Each point is reached from the start by the listed moves, each made once or not at all, plus a little noise. Say if it took an odd or an even number of moves. Then give how often each move was made.

Moves:
(1): [-0.25,+0.17,-1.85,-4.15]
(2): [-0.52,+3.26,+1.94,-0.83]
(3): [+0.94,-1.86,+1.37,+0.12]
Start: [-0.74,+0.95,-0.11,-0.05]
Points:
[-0.19,-0.66,-0.57,-4.12] => even (1, 0, 1)
[-1.13,+4.09,+1.97,-0.99] => odd (0, 1, 0)
[-0.32,+2.44,+3.20,-0.74] => even (0, 1, 1)
[-0.43,+2.50,+1.42,-4.79] => odd (1, 1, 1)

Moves:
(1): [+3.02,+1.38,-1.74,+0.79,+0.83,-1.38,-0.48,+0.42,+1.59]
(2): [+0.14,+1.63,+1.32,-0.31,+0.99,-0.25,-0.40,-0.05,+0.69]
(3): [+0.41,+0.06,+0.60,-0.71,+1.87,+1.02,+1.49,+1.23,+1.45]
(4): [+0.03,-0.77,+0.74,+0.99,-0.24,-0.66,+0.88,-0.65,+0.93]
(5): [-0.96,+0.75,+0.58,+1.72,+3.20,+0.98,-0.29,-0.84,-2.80]
(6): [+0.65,+1.54,+0.07,+0.21,-2.19,+2.56,+0.63,+2.65,+0.04]
(7): [+0.40,+2.31,-1.20,+0.21,+1.81,-0.96,+2.08,+0.96,-1.48]
(8): [-0.61,+0.16,+1.28,+0.04,+0.89,-1.19,-0.92,+1.99,-0.26]
Start: [-0.80,+0.86,-0.14,+1.28,-1.26,+0.24,+0.37,-1.04,-1.08]
Points:
[-1.38,+4.00,-0.75,+3.10,+3.76,+0.25,+2.12,-0.87,-5.25] => even (0, 0, 0, 0, 1, 0, 1, 0)
[+2.19,+3.29,+0.28,+3.38,-1.99,-0.60,+0.57,+3.34,+1.15] => even (1, 0, 0, 1, 0, 1, 0, 1)
[-1.25,+7.20,+1.96,+3.06,+3.58,+1.54,+1.51,+3.71,-4.78] => odd (0, 1, 0, 0, 1, 1, 1, 1)
[+2.41,+6.93,-2.56,+4.24,+2.63,+1.40,+2.30,+2.10,-3.90] => even (1, 0, 0, 0, 1, 1, 1, 0)
[-0.64,+2.56,+1.74,+0.97,-0.70,+2.74,+1.60,+5.02,+0.13] => odd (0, 0, 1, 0, 0, 1, 0, 1)

Moves:
(1): [+2.53,-0.52,-1.60,+0.72,-1.44,-0.63,-1.08,+0.79,-0.15,+0.60,+2.75,+2.03]
(2): [-0.21,+5.12,+0.58,-0.32,-1.31,+0.18,-2.25,+0.23,+1.37,-0.25,-0.53,+0.27]
(3): [+1.03,-1.02,+0.90,+2.95,-2.49,+1.28,+1.82,+0.54,-0.55,-1.10,-1.26,-0.96]
(4): [-1.67,+0.77,+0.23,+1.20,-0.51,-1.22,+1.05,+1.16,+0.09,+0.83,-1.82,+0.03]
(5): [+0.94,+0.04,-0.55,+0.52,+2.50,-0.71,-0.74,+1.08,-1.01,+0.83,+0.32,-1.72]
(6): [+0.13,+0.44,-2.25,+0.27,-0.58,+2.59,+0.34,+0.69,-0.43,+1.68,-0.33,+0.37]
(7): [+1.23,-1.01,+0.36,-1.10,-0.40,+1.14,+2.34,+5.10,-1.33,+1.31,-0.27,+0.68]
(8): [+0.79,+0.32,+0.32,-0.12,-0.15,+1.21,-1.07,-0.75,+2.66,+1.16,-0.69,+0.41]
(9): [+0.48,+0.33,+0.18,-0.15,+0.43,-0.22,+1.76,-0.10,+0.30,+0.51,+0.57,-1.23]
(10): [-1.46,+1.71,+3.82,-0.56,-0.37,-0.93,-0.51,+1.82,-1.39,+2.76,-0.07,-0.95]
(11): [-1.83,-0.49,-0.01,+0.76,+0.49,+2.89,+0.93,+1.50,+1.02,+0.06,-0.05,+0.37]
Start: [-0.17,+0.28,-0.26,+1.58,+0.49,+0.09,-1.29,+0.02,+1.12,+1.12,+2.92,+0.37]
Points:
[+0.14,+0.97,+1.45,+2.98,+1.42,+0.61,-2.80,+5.34,-0.39,+5.42,+5.96,+0.06] => even (1, 0, 0, 0, 1, 0, 0, 0, 0, 1, 1)
[+0.11,+2.43,+2.42,+2.72,-1.83,-1.47,-2.95,+3.30,+2.31,+6.55,+3.18,+1.80] => even (1, 0, 0, 1, 0, 0, 0, 1, 0, 1, 0)
[+4.32,-0.50,-1.47,+4.17,-0.26,+5.60,+3.13,+6.49,+0.67,+5.50,+1.29,-1.99] => even (0, 0, 1, 0, 1, 1, 1, 1, 1, 0, 0)
[-1.85,+7.15,+5.42,+4.80,-3.78,-0.99,+0.35,+3.52,+0.85,+3.62,-0.31,-2.55] => odd (0, 1, 1, 1, 0, 0, 0, 0, 1, 1, 0)

Moves:
(1): [+0.90,-0.35,+0.23,-1.87,+0.52,+1.90,-0.17,-1.41,+0.81,-0.70,+0.24,-0.14,-0.14,+0.61,+0.30,+0.36,-0.63,+2.21,-2.43,-1.69]
(2): [-0.30,+0.40,+0.67,-1.34,+0.25,-0.66,+1.16,-0.34,-0.95,-0.07,-0.07,+0.99,+1.38,+1.12,-0.89,+0.43,+1.53,-0.59,-0.01,+0.97]
(3): [-1.59,-0.29,+1.25,+1.59,-1.38,-0.35,+1.49,-0.89,+1.17,+0.24,-0.91,+0.46,-0.79,+2.52,-0.91,-2.30,-2.24,-0.89,+1.24,+0.67]
(4): [+1.83,+0.49,+0.83,+1.56,+0.61,+1.69,-0.77,+2.05,+0.52,-0.65,+1.18,+1.59,-0.20,-0.80,-0.49,+0.13,+1.47,-0.40,-0.03,+0.69]
(5): [-0.66,-1.78,-0.33,-0.65,+1.29,+1.65,-0.55,-0.74,+2.04,-0.47,-1.66,+0.19,-1.95,-1.60,-1.05,-2.56,-1.80,-0.32,+1.85,-0.41]
(6): [-0.31,-0.67,+0.22,+0.39,+0.02,+1.53,+0.10,+1.08,+1.10,+1.64,-1.27,+0.64,-1.37,-1.04,-0.37,+1.41,-0.23,-0.25,-0.68,+1.66]
(7): [-1.48,-0.30,-2.92,+1.23,+0.66,+1.39,+2.27,-1.95,-0.30,+1.35,-1.90,-2.39,+0.57,+1.26,-0.53,-1.19,-0.75,+1.43,+0.09,+1.28]
(8): [+0.25,-0.92,+2.61,+1.02,+0.74,+1.04,+0.61,+2.02,+1.55,+3.22,-0.51,+0.48,-1.32,-1.81,+0.46,-2.08,-0.59,-0.62,+0.02,-1.18]
(9): [-3.00,+0.47,-1.39,-2.48,+0.66,+1.88,+0.06,+1.06,+2.93,+3.03,+0.84,-1.56,-1.42,+1.76,+1.83,+1.71,-0.76,-1.36,-0.14,+1.07]
(10): [-0.83,+2.31,+0.99,-0.14,+0.68,-0.55,+0.45,-1.30,+1.53,+1.64,+0.09,-0.31,+1.17,-2.24,-0.29,+1.52,-1.36,-0.98,+2.24,+1.53]
(11): [-0.92,-1.57,+2.58,+1.21,+0.75,+0.61,+0.77,-2.31,-1.11,-1.15,+0.22,+0.48,+1.68,+1.19,+0.13,-0.78,-0.86,-1.08,+2.10,-0.15]
(12): [+1.17,-2.73,-0.32,+0.19,+1.51,+1.22,+0.31,+0.86,+2.48,-0.86,+1.88,+2.33,+0.52,-1.42,-2.28,+0.94,+0.49,+0.70,-0.35,+0.42]
(13): [+0.81,+0.58,-0.45,-0.85,+2.51,-0.38,+0.06,-0.20,+0.89,-0.62,-0.84,-2.08,+1.71,-0.09,+1.22,+2.61,+0.42,+2.10,-0.73,+1.30]
(14): [+0.91,-0.11,+0.07,+0.76,-0.54,-0.71,-1.06,+1.46,-1.40,+1.46,-0.64,-0.69,-0.27,+1.21,-0.15,-1.49,-1.69,-0.59,+1.25,+0.23]
(15): [-0.66,+1.20,+0.58,+0.46,+0.19,-0.48,+1.25,-0.88,+0.49,+1.22,+0.54,+1.06,+0.22,+0.43,+1.77,+0.66,-0.50,+0.54,+2.09,-0.74]
(16): [+1.94,+1.35,+1.29,+1.59,+1.88,+0.22,+3.41,+0.01,-2.24,-0.24,-0.44,-2.32,-0.26,-0.01,-1.11,+2.10,-0.95,-0.15,-0.68,-0.41]
(17): [+1.53,-0.17,+0.20,-1.37,+0.14,+0.07,+2.41,-2.69,+2.12,+1.90,-1.72,-1.06,-0.89,+0.09,-1.59,+1.50,+0.15,-2.64,-1.31,+1.04]
(18): [+0.49,+0.32,+0.45,+0.13,-0.74,-0.56,-1.19,-0.66,-0.36,-0.09,-0.60,-1.31,-0.41,+0.04,-2.11,-0.92,+0.95,+0.39,+0.93,-3.51]
Start: [+0.96,-1.01,-0.84,+0.57,-0.83,+0.29,-1.19,-2.37,+1.87,+0.65,+0.95,+2.61,-0.93,-2.03,-0.83,-0.42,-0.98,+0.51,-0.76,+0.07]
Points:
[+4.06,+1.23,+4.62,+2.60,+3.51,+0.44,+3.16,-0.04,+0.89,+7.12,-3.00,-0.63,-1.19,-2.18,-2.09,+2.37,-2.09,+1.37,+1.47,-1.60] => even (0, 1, 0, 0, 0, 1, 0, 1, 0, 0, 0, 0, 1, 1, 1, 1, 0, 1)
[-3.29,-2.26,+0.67,-0.50,-0.32,+2.94,+2.09,-2.20,+8.67,+5.69,+1.25,+5.16,-2.80,+1.39,-3.84,+1.55,-1.75,-1.01,+2.28,+0.50] => odd (0, 1, 1, 0, 0, 1, 0, 0, 1, 0, 0, 1, 0, 0, 1, 0, 0, 1)
[-4.03,+0.90,-1.07,-1.56,+3.59,+5.89,+6.95,-7.99,+6.69,+5.53,-2.79,-2.47,-2.28,+1.40,-3.44,-0.33,-7.95,-0.11,+1.45,+3.01] => even (1, 1, 1, 0, 1, 0, 1, 0, 1, 1, 0, 0, 0, 0, 0, 1, 0, 0)
[+4.07,-2.28,+8.71,+6.19,+5.36,+2.61,+5.94,-2.72,+4.28,+1.69,+1.29,+4.31,+1.58,-0.88,-5.21,+0.47,-1.23,+0.56,+3.98,-1.95] => even (0, 1, 1, 1, 0, 0, 0, 1, 0, 0, 1, 1, 1, 0, 1, 1, 0, 1)
[+1.57,-0.35,+5.34,+2.70,+2.62,-0.32,-1.62,-3.38,+2.79,+5.07,-1.35,-0.89,+1.64,-3.85,-1.55,-1.55,-4.02,-0.16,+5.07,-1.73] => even (0, 0, 0, 0, 0, 0, 0, 1, 0, 1, 1, 0, 1, 1, 0, 0, 0, 1)
[+1.10,-2.62,+3.00,+3.45,+4.85,+6.90,+3.93,-0.54,+5.93,+3.64,+3.92,+4.75,-1.72,-2.08,-1.38,+5.78,-2.38,-1.48,+1.68,+2.70] => odd (0, 0, 0, 1, 0, 1, 0, 0, 1, 0, 1, 1, 0, 0, 1, 1, 0, 0)

Moves:
(1): [+0.41,+0.77,+0.80,+0.90,-0.45,+0.54,+0.29,-0.29,-1.41,+0.28,-0.41,+0.16,-0.90,+1.81,+0.09,+0.28,+0.40,+0.28,-0.78,+0.01,-0.54,-0.44,+0.33,-0.11]
(2): [+2.60,+1.03,-2.12,-1.17,-0.33,-1.54,-0.63,+0.21,+0.34,+1.17,+1.18,+0.58,+0.66,-0.22,+1.55,-0.63,+0.40,-0.84,+0.01,-0.19,-2.74,-0.88,-0.22,+1.16]
(3): [+0.58,-0.38,+1.20,+0.82,-0.41,-0.14,+0.81,-1.18,-1.20,+0.54,-0.55,-1.94,-0.33,-0.32,+1.16,+0.12,-0.56,-0.32,+1.09,-0.46,+0.64,+0.33,-0.36,+1.50]
(4): [+0.41,+0.66,+0.12,+0.77,-0.69,+1.21,-0.18,+0.52,-0.03,-1.31,+0.78,-0.06,-0.27,+1.34,+0.99,+0.79,+0.16,+0.43,-0.67,-0.78,+0.46,-1.47,+0.57,+0.97]
(5): [-0.71,+0.00,-0.33,+0.90,+1.83,-0.41,+1.33,-0.87,+0.93,-0.71,-0.56,-1.49,+0.59,+1.52,+0.49,-0.89,+1.27,-1.17,-0.65,-0.66,+0.19,-1.26,+0.79,+0.51]
(6): [+0.02,-0.29,-1.18,-0.31,+0.32,+0.30,+0.01,+0.69,-0.77,+0.82,+0.29,+0.50,-0.15,-0.33,+1.13,+0.37,-0.74,+0.35,+0.35,-0.81,+0.15,+0.35,+0.75,+0.96]
(7): [-0.26,-0.71,-0.20,-0.20,-0.10,-0.63,+0.54,+0.64,+0.51,-1.20,+0.10,-0.38,-0.54,+0.03,-0.67,+0.50,+0.08,-0.21,+0.85,+0.13,-0.67,+0.20,+0.06,+0.90]
(8): [+0.59,+0.11,+1.38,-0.43,+0.47,+0.50,-0.33,-0.31,+1.22,-1.67,-0.09,+0.51,-0.70,-0.27,+0.89,-0.02,-1.18,-1.89,-0.35,-0.67,-0.16,+0.96,+0.48,-0.45]
(9): [+0.93,-1.44,-0.51,-0.10,+0.59,+0.97,-0.38,+0.29,+1.14,-0.33,+0.24,-0.21,-0.60,+1.92,-1.73,-0.08,+0.08,-0.48,-1.04,-0.33,-0.37,+1.46,+0.64,+0.69]
(10): [-0.17,-1.17,+0.02,+1.11,-1.05,+0.20,+0.57,+0.20,+1.01,+0.19,-1.14,+0.68,-0.07,+0.75,+0.21,+0.76,-0.43,-1.03,-0.56,-1.30,-0.25,-0.57,+0.08,+0.75]
(11): [-0.17,+0.34,+0.19,-0.54,+1.12,+1.80,-0.17,-0.45,-0.23,-0.33,-0.77,-1.60,+0.75,-0.60,-0.41,-0.72,+0.92,+0.59,-0.83,+0.02,-0.73,+0.20,+0.40,+0.07]
(12): [+0.37,+0.12,+1.43,-0.04,+0.26,+0.25,+0.18,+0.13,+0.20,+0.62,+0.76,-0.44,-0.80,-0.27,+0.07,-0.29,+0.31,+0.75,+0.65,-1.07,+0.39,-0.20,+0.25,+0.16]
(13): [-0.55,-1.03,+0.77,-0.67,-0.69,-0.39,+1.11,+0.04,-1.10,-0.52,+1.05,+1.98,+0.85,+0.24,-0.64,-0.73,+0.15,-0.60,+0.48,-1.54,+0.16,-1.87,+0.35,+0.32]
(14): [+0.14,+0.05,+0.70,-1.44,-0.41,-1.15,+0.17,-0.05,+0.44,+0.34,-0.13,-0.97,-0.21,-0.23,-0.30,+0.50,-0.86,+1.28,-0.03,-0.78,+0.76,+0.99,-0.23,-0.56]
(15): [+0.38,+0.41,-0.39,-0.11,+0.04,-0.47,-0.01,+0.13,+0.53,+1.21,+1.15,+0.18,+1.09,-0.56,-0.34,+0.95,+1.55,-0.14,+0.61,+0.06,-0.08,-0.58,+1.70,-0.23]
(16): [-0.54,+0.48,+0.05,-0.73,-0.78,+0.55,-0.32,-0.18,-0.72,+0.03,+0.43,-0.03,-0.07,+0.58,+0.82,-0.02,+0.82,-0.98,+0.59,-0.80,-0.14,-0.04,-0.73,-0.75]
(17): [+0.15,+0.13,-0.12,-0.34,+0.14,-0.33,-0.96,-0.50,-0.57,-0.15,-0.80,-0.27,+0.31,-1.08,-0.40,-0.09,+0.55,+0.51,+1.16,+0.00,+0.37,-1.56,+0.59,-0.30]
(18): [+0.41,+0.31,-0.87,+0.99,+0.52,-0.69,-0.32,-2.07,+0.00,-1.42,-0.69,-0.28,+0.36,-0.16,-1.45,+1.53,-0.13,-0.72,+0.67,-1.83,-0.06,-1.46,-0.88,+0.28]
(19): [-0.69,-0.99,-0.71,+0.25,-0.36,+0.13,-0.30,+0.35,-0.10,+0.58,+0.13,-0.83,+0.29,-0.63,+0.21,-0.27,-1.86,+0.27,+0.20,+0.29,-0.32,-0.80,-0.35,-0.90]
(20): [+0.14,+0.32,+1.04,+0.73,+0.25,-1.15,-0.28,+1.12,+0.35,+0.64,-0.29,-0.03,+0.37,+0.56,+0.99,+2.01,-1.81,-0.67,+2.05,-1.15,+1.27,-1.19,-0.21,+0.99]
(21): [-1.07,+1.52,+0.19,+0.82,-0.63,+0.18,-1.23,-0.34,-0.68,+0.47,+0.05,-0.76,+0.50,-0.49,+0.45,-0.45,-1.41,+0.37,+0.69,-0.49,+0.42,-0.71,+0.55,+0.51]
(22): [+0.48,-1.29,-0.70,+0.39,+1.23,-1.30,-1.01,+0.37,-0.02,+0.66,-0.35,+0.22,+1.57,+0.58,+0.44,+0.45,+1.23,+0.47,+0.27,-0.67,-0.67,+0.39,+0.96,-0.27]
(23): [-1.16,-0.06,+0.01,-0.21,+0.66,+1.10,-0.70,-1.23,+0.10,-0.07,-0.25,-0.31,+0.12,+1.12,+0.40,+0.51,-0.12,+0.75,+0.77,-0.06,+0.17,+0.63,+0.53,+0.78]
(24): [-0.75,-0.99,+0.82,-0.27,+1.12,-0.92,-0.46,+0.66,-0.51,-0.56,+0.29,-0.12,-0.62,+0.65,+0.97,+1.17,+0.36,-0.36,-1.27,+0.20,+0.03,+0.13,+0.46,+1.66]
Start: [+0.16,+0.09,+0.38,+1.26,+0.89,+0.23,-0.85,-0.69,+0.05,+0.17,-1.17,+0.94,+2.00,-0.20,+0.50,-0.66,-0.95,+0.78,+0.52,+1.06,+0.58,-0.48,-0.74,-1.32]
Points:
[+0.26,+2.06,+6.52,+3.87,+1.18,+1.67,-1.83,-5.18,-0.19,-0.31,-4.68,-4.11,+1.00,+1.79,+2.69,+3.52,-5.89,+0.16,+3.93,-6.83,+2.56,-1.95,+0.13,+2.71] => odd (1, 0, 1, 0, 0, 0, 0, 1, 0, 1, 1, 1, 0, 1, 0, 0, 0, 1, 0, 1, 1, 0, 1, 0)
[+0.86,-0.88,+0.53,-1.05,+2.62,-3.31,+1.39,-3.93,-1.66,-2.48,-0.85,-3.22,+3.39,+1.61,+2.16,+0.06,+1.45,-2.60,+1.64,-4.77,-1.82,-3.96,-1.06,+3.73] => even (0, 1, 1, 0, 1, 0, 1, 0, 0, 0, 1, 0, 1, 1, 0, 1, 0, 1, 0, 0, 0, 0, 0, 1)
[-2.54,-1.82,+2.85,+5.87,+2.69,-1.82,-1.81,-3.82,-4.28,-0.26,-4.73,-3.40,+5.53,+3.24,+3.32,+2.48,-1.48,-2.74,+3.72,-7.20,+0.83,-9.49,+1.14,+3.04] => even (1, 0, 1, 0, 1, 0, 0, 0, 0, 1, 1, 0, 1, 0, 0, 1, 1, 1, 1, 1, 1, 1, 0, 1)
